Rows are points. Examples show where two turns around zero, p and q, send a point. Where does a point land after both, in the order given? Backwards means that the second turn is done in reverse. Each puzzle has new turns, and all numbers are rounded.
In the rows, zero is written as 128.

Turn p:
[203  86 103] => [145  64  68]
[133 146 119] => [145 139 123]
[ 90 137 167] => [111 141 179]
[114 118 106] => [110 141 111]
[100 154 145] => [130 155 160]
Turn q:
[178 132 107] => [168 151  99]
[167 152 123] => [151 166 115]
[151 141 180] => [148 157 175]
[100 103  92] => [111  88  99]
[ 89 136 109] => [ 88 115 115]
[ 83 104 158] => [102  91 167]
Where do these land?
q, then p backwards: [157  80 104] => [188 136 123]
q, then p: [154 154 100] => [155 156 103]
p, then q: [ 98 121 192] => [121 116 198]
q, then p backwards: [113 172  76] => [105 100  69]
p, then q: [125 116 153] => [129 112 151]
p, then q: [120 125 143] => [125 124 145]

Turn p:
[164 172 146  67] => [124 106 147  48]
[141 100 174 103] => [149  89 170 128]
[ 99 145 118 138] => [ 98 145 122 137]
[122 117 106 192] => [143 174 106 172]
[115 106  97 139] => [127 125  96 154]
Turn q:
[109 159  90  95] => [124 126 106  70]
[140  96 180 104] => [104 118 186 149]
[147 167  80 148] => [176 123  86 106]
[126 114 103 140] => [124 115 101 136]
[118 105 187 153] => [112 158 162 177]
Where do these land?
p, then q backwards: [115 125 146  88] => [140 105 124  91]
q, then p: [150 121 144 172] => [159 169 128 133]
p, then q: [108  96 173  97] => [ 97 133 152 181]
q, then p: [182 110 103 141] => [183 119 112 154]
q, then p backwards: [102 115  86 103] => [117 147  94  88]
q, then p: [160 171 130 182] => [179 163 114  86]
q, then p backwards: [ 79 157 113 113] => [135 182 102 126]

Turn p:
[ 86 129 123 110  81 163] => [ 79 112 124 125  74 132]
[133 182  80 117  97 149] => [131 146  83  88  80 151]
[155 136  96  83 117 165] => [151 100 127  82  88 145]
[101 101 154 153 185 111] => [117 111 128 156 191  94]
[114  93 151 130 153  72] => [145 131 147 178 156  86]
[165 168 159 128 112 134] => [128 172 153  90 129 144]
[141  87 133 174 151 102] => [144 124 133 175 177 143]
Turn q:
[136 173 150 134 139 128] => [107 158 128 148 136  97]
[ 92 150 144 157 162  65] => [ 70 137  83  88 140 100]
[133 101 109 117 146 157] => [153 123 142 126 152 159]
[100 137 185 152 106 158] => [ 69 129 154 163 106 142]
[169 133 144 131 144  79] => [128 112 128 107 143  67]
[174 103  69 128  99 165] => [204  96 124 164 130 148]
[ 92  99  93  78 100 143] => [166 140 134 100  89 182]
Where do these land?
q, then p backwards: [135 167 124 156 127 188] => [117  98 130 180 110  85]
p, then q: [156 149 140 147 163 155] => [143 163 153 108 161 137]
q, then p: [145 106 158 116 164 105] => [137 119 153 129 138  76]
p, then q: [ 57 151 132  35 138 127] => [136  99 103  52  49  99]
q, then p: [154 157 120 155 115 106] => [154 143 103 166 129 133]
p, then q: [142 143 122 140 137 125] => [142 144 128 133 142 124]
q, then p: [146 107  71 151  80 147] => [152 107 134 145 131 205]
p, then q backwards: [ 97 121 127 134 144 105] => [150 154 130 154 130 123]
p, then q: [120  51 159 117  84  95] => [ 55  72 135 163 117 114]

Turn p:
[177 170 157 153 167 136  87  89] => [125 119  92 137 129 124 107  36]
[113 117 133 195 111 123  96 141] => [145 115 160 120  89  76 109 114]
[110 109 169 142  67  98  97 181] => [142 157 174  99 119  95  59 160]
[160 102 116 111 136 108 163 136] => [147 140 152 128 164 155 155 130]
[143 167 175 126 194 172 192 124] => [103 114 113 230 152 166 126 100]
[ 72 180  90  94 103 188 134 105] => [ 98  92  61 131  76 157 132 182]
[141 128 107 116 134 133 122  98] => [121 121 110 110 128 142 152 113]
[132 106 127 118 157  62 119 113] => [135 183 129 113 155 103 160 108]
[128 119  99 127 141 150 118 167] => [145  89 124 127 151 110 131 151]
[121  52 132 101  99 103 132 137] => [108 153 183  84 155 126 142 162]
[112 159 103 125  99 135 147 117] => [140 126 108 128  90 153 134 151]
Turn q:
[168 140  98  98 148 165 154 126] => [ 89 166 137 121 138 161 130 169]
[146 129 178 147  85  82  98  64] => [109 123  91 135 158  81 117  44]
[126 130 123 113 167 110  87 135] => [153 155 117 104  96 129 102 122]
[ 88  95 155 143 119 143 179 148] => [157  73 143 125 167 128 154 154]
[132 186 105 135 178 171 146 147] => [137 163 141 170 126 175  98 179]
[ 99 116 135  90  78  84 114 167] => [123  84 119 108  85  64 136 139]
[143 147 119 169 114  87 145 162] => [141 122  91 175 106 122 166 131]
[146  92 154 119 136 128  97  62] => [118 148 126  82 163 126 111  68]
[152 149 119 138 136 141  77 158] => [142 178 149 147  92 114 125 124]
[ 82  97  94 128 118 167 183 111] => [111  68 165 115 150 179 142 148]
Where do these land?
q, then p: [111 170 111 114  97  62 113  94] => [125 128 133  63  79  97 163 146]
q, then p: [120 154 111 130 136 197 142 164] => [132 115 153 170 136 108  63 124]
q, then p: [118  96 126 109  91 122 128 117] => [ 98 160 140 121 138 131 148 149]
q, then p: [121 140  96 142 149 176 141 201] => [158 107 170 165 135 145  59 134]
p, then q: [128 123 172 139 116  81 150 111] => [122 135 124 178 146 108  85 119]
q, then p: [196  92 200  84 146 115 161  58] => [121 144  25 155 174 106 199 142]
q, then p: [139 128 149 138 131 164  92 152] => [140 158 121 147 129 138  94  94]
q, then p: [100 117 143 133 143 111 127  80] => [ 98 110 113  97 144 123 156 106]
q, then p: [113 128 107 110 147  92 113 140] => [140 118 128  85 124 148 120 149]
q, then p: [133 132  66 181 124 161 113 163] => [121 109 172 163  81 167  85 118]
